Each row is a point. Two turns around zero, p and q, are shown by what they do to some points. Write where each new point lands after one turn and then the other. Backwards means that the second turn is done in reverse. Each puzzle has new turns, and all numbers are rounded.

Turn p:
[-0.21 -0.04  0.02] -> [-0.10  0.16 -0.11]
[-0.01  0.18 -0.07] -> [ 0.03 -0.12 -0.15]
[ 0.07  0.31 -0.08] -> [ 0.12 -0.24 -0.19]
[0.06 0.36 0.23] -> [ 0.38 -0.05 -0.21]
[ 0.09 -0.81 -0.10] -> [-0.43  0.26  0.65]
Turn q:
[-0.11 -0.10  0.35] -> [-0.05 -0.38  0.04]
[ 0.50  0.22 -0.46] -> [ 0.32  0.56 -0.30]
[-0.24  0.23  0.33] -> [ 0.14 -0.30  0.33]
[-0.24 -0.13 -0.02] -> [-0.24 -0.04  0.13]
[ 0.08 -0.22 -0.20] -> [-0.19  0.16 -0.19]
Where do these land?
q, then p backwards: [ 0.18 -0.17  0.04] -> [-0.15  0.19 -0.08]
p, then q: [-0.64 -0.46 -0.38] -> [-0.17  0.08  0.85]
p, then q backwards: [0.41 0.32 0.08] -> [0.13 0.27 0.43]
q, then p: [-0.06  0.23  0.05] -> [0.20 0.02 0.13]
q, then p: [ 0.04 -0.05  0.25] -> [-0.15  0.05  0.21]
q, then p: [ 0.06  0.13 -0.04] -> [ 0.11 -0.10  0.03]

Turn p:
[-0.16 -0.32  0.31  0.17] -> [ 0.08 -0.21  0.42  0.16]
[-0.19  0.06  0.02  0.38] -> [ 0.38  0.10  0.18 -0.02]
[-0.19 -0.08 -0.26  0.26] -> [ 0.40 -0.09 -0.09  0.03]
[ 0.42 -0.36 -0.32 -0.22] -> [-0.23 -0.49 -0.32 -0.24]
[-0.13  0.37 -0.07 -0.31] -> [-0.15  0.36 -0.27  0.18]
[ 0.25  0.33  0.32 -0.28] -> [-0.47  0.34  0.07 -0.11]
Turn q:
[ 0.16 -0.18  0.07  0.18] -> [ 0.07 -0.13  0.01 -0.27]
[-0.31  0.16 -0.18  0.11] -> [-0.18  0.29  0.21  0.09]
[-0.34  0.08  0.18 -0.11] -> [0.21 0.22 0.14 0.24]
[0.87 0.05 0.07 0.04] -> [-0.16 -0.81 -0.24 -0.18]
[-0.37 -0.11 -0.14 -0.22] -> [ 0.06  0.43 -0.13  0.13]
Where do these land?
p, then q: [ 0.50  0.30 -0.05 -0.16] -> [-0.09  0.36 -0.17  0.45]
p, then q: [-0.54 -0.16 -0.18  0.04] -> [-0.19 -0.30  0.13 -0.46]
q, then p: [ 0.38  0.20  0.27 -0.32] -> [ 0.26 -0.51  0.06 -0.18]
q, then p: [-0.31 -0.44 -0.07  0.21] -> [-0.39  0.36 -0.23 -0.03]
q, then p backwards: [-0.17 -0.18 -0.18  0.13] -> [0.16 0.28 0.07 0.05]
q, then p backwards: [0.14 0.28 0.22 0.10] -> [-0.08 -0.35  0.15  0.04]

Turn p:
[-0.03 -0.09 -0.06  0.12 -0.09 -0.35 -0.17  0.51] -> [ 0.38  0.03 -0.10 -0.03 -0.08  0.22 -0.47 -0.09]
[-0.49 -0.12 -0.20  0.34 -0.19  0.06  0.17 -0.22] -> [-0.19  0.20  0.17  0.17  0.52 -0.24 -0.22 -0.13]
[ 0.14  0.03  0.38 -0.18 -0.03 -0.01  0.45 -0.07] -> [-0.06 -0.21 -0.19  0.32 -0.06 -0.08  0.18  0.42]
[ 0.02  0.50 -0.05 -0.13  0.26  0.02  0.06  0.18] -> [-0.05  0.02  0.23 -0.24 -0.12  0.31  0.03  0.39]
[-0.29 -0.23  0.25 -0.02  0.34 -0.22 -0.62  0.20] -> [ 0.12  0.04 -0.37 -0.63 -0.16 -0.22 -0.40 -0.13]
[ 0.10  0.02  0.07 -0.02 -0.28  0.36 -0.24  0.27] -> [ 0.04 -0.39 -0.06 -0.12  0.13  0.30  0.06 -0.26]
[-0.31  0.40  0.19  0.14  0.06 -0.39  0.16 -0.60] -> [-0.57  0.57 -0.18  0.11  0.08 -0.10 -0.06  0.37]
[ 0.34 -0.42 -0.33  0.26  0.03  0.19 -0.04 -0.09] -> [ 0.09 -0.10  0.31  0.20 -0.19 -0.23  0.08 -0.52]
[ 0.52 -0.09 -0.23 -0.50 -0.10  0.33  0.22 -0.17] -> [ 0.23 -0.17  0.16  0.20 -0.12  0.04  0.78 -0.05]
Turn q:
[ 0.00  0.43 -0.15  0.03  0.04  0.04  0.08 -0.18] -> [ 0.09  0.32  0.18 -0.09 -0.03  0.21  0.05 -0.24]
[-0.04  0.03  0.00 -0.27 -0.25  0.11  0.41 -0.24] -> [ 0.17  0.05 -0.14  0.06 -0.36 -0.16  0.08 -0.40]
[ 0.30 -0.05  0.14 -0.04 -0.31 -0.16 -0.11  0.27] -> [-0.14 -0.10  0.12  0.31 -0.25 -0.02 -0.24  0.25]
[-0.56  0.25  0.07 -0.05 -0.13 -0.31  0.24  0.15] -> [ 0.25  0.28  0.22 -0.36 -0.19 -0.46 -0.01  0.10]
[-0.25  0.12  0.06  0.28 -0.19 -0.10  0.19 -0.29] -> [ 0.06  0.47 -0.22 -0.12 -0.03 -0.17 -0.08 -0.08]
[-0.03  0.11 -0.04  0.21  0.25 -0.06  0.39 -0.03] -> [-0.28  0.18  0.00 -0.33 -0.05 -0.04  0.14 -0.18]
[ 0.50 -0.52 -0.49  0.16  0.29  0.48 -0.62  0.23] -> [-0.35 -0.51  0.00  0.60  0.69  0.42  0.35  0.18]
[ 0.04 -0.18  0.68 -0.36 -0.19  0.21 -0.32  0.28] -> [ 0.33 -0.50 -0.22  0.09 -0.39  0.14 -0.14  0.53]
[ 0.03 -0.19 -0.27  0.03  0.48 -0.20 -0.27 -0.20] -> [-0.12 -0.19  0.06 -0.15  0.60  0.08 -0.14 -0.17]
Where do these land?
p, then q: [ 0.26  0.37  0.14  0.07  0.04  0.05 -0.23 -0.10] -> [ 0.35  0.08 -0.12  0.11 -0.12 -0.18  0.30 -0.01]
p, then q: [-0.09 -0.14  0.28 -0.40  0.17 -0.04  0.41 -0.20] -> [-0.45 -0.01  0.39 -0.07 -0.10 -0.35  0.02  0.09]
p, then q: [-0.28  0.15  0.22  0.48 -0.12  0.09  0.15 -0.01] -> [ 0.19 -0.03 -0.05 -0.23  0.45 -0.04  0.06  0.34]
p, then q: [ 0.24 -0.32 -0.06 -0.39  0.13  0.28 -0.22 -0.23] -> [-0.15 -0.02 -0.08  0.01 -0.29 -0.32 -0.18 -0.51]
q, then p: [ 0.07 -0.03 -0.76 -0.29 -0.22 -0.08  0.15  0.30] -> [-0.46  0.06 -0.36  0.40 -0.16 -0.34 -0.38  0.23]
p, then q backwards: [-0.30  0.23  0.27 -0.14 -0.33 -0.10 -0.11 -0.04] -> [ 0.03 -0.18  0.15  0.40  0.19  0.14 -0.20 -0.24]
q, then p: [ 0.58 -0.64 -0.17  0.20 -0.21 -0.25 -0.26 -0.18] -> [-0.19  0.27  0.25 -0.38  0.09 -0.36 -0.62 -0.43]
p, then q: [-0.05 -0.14 -0.22 -0.19  0.31  0.15  0.35  0.68] -> [-0.38 -0.56 -0.12  0.21 -0.26  0.21 -0.27  0.33]
p, then q: [-0.25  0.30  0.08  0.41 -0.16 -0.01  0.06 -0.05] -> [ 0.28  0.04 -0.02 -0.24  0.31  0.10  0.18  0.29]
p, then q: [-0.18  0.22  0.23  0.26  0.38 -0.06 -0.30 -0.17] -> [ 0.57 -0.05  0.25 -0.01  0.05 -0.24 -0.06  0.11]
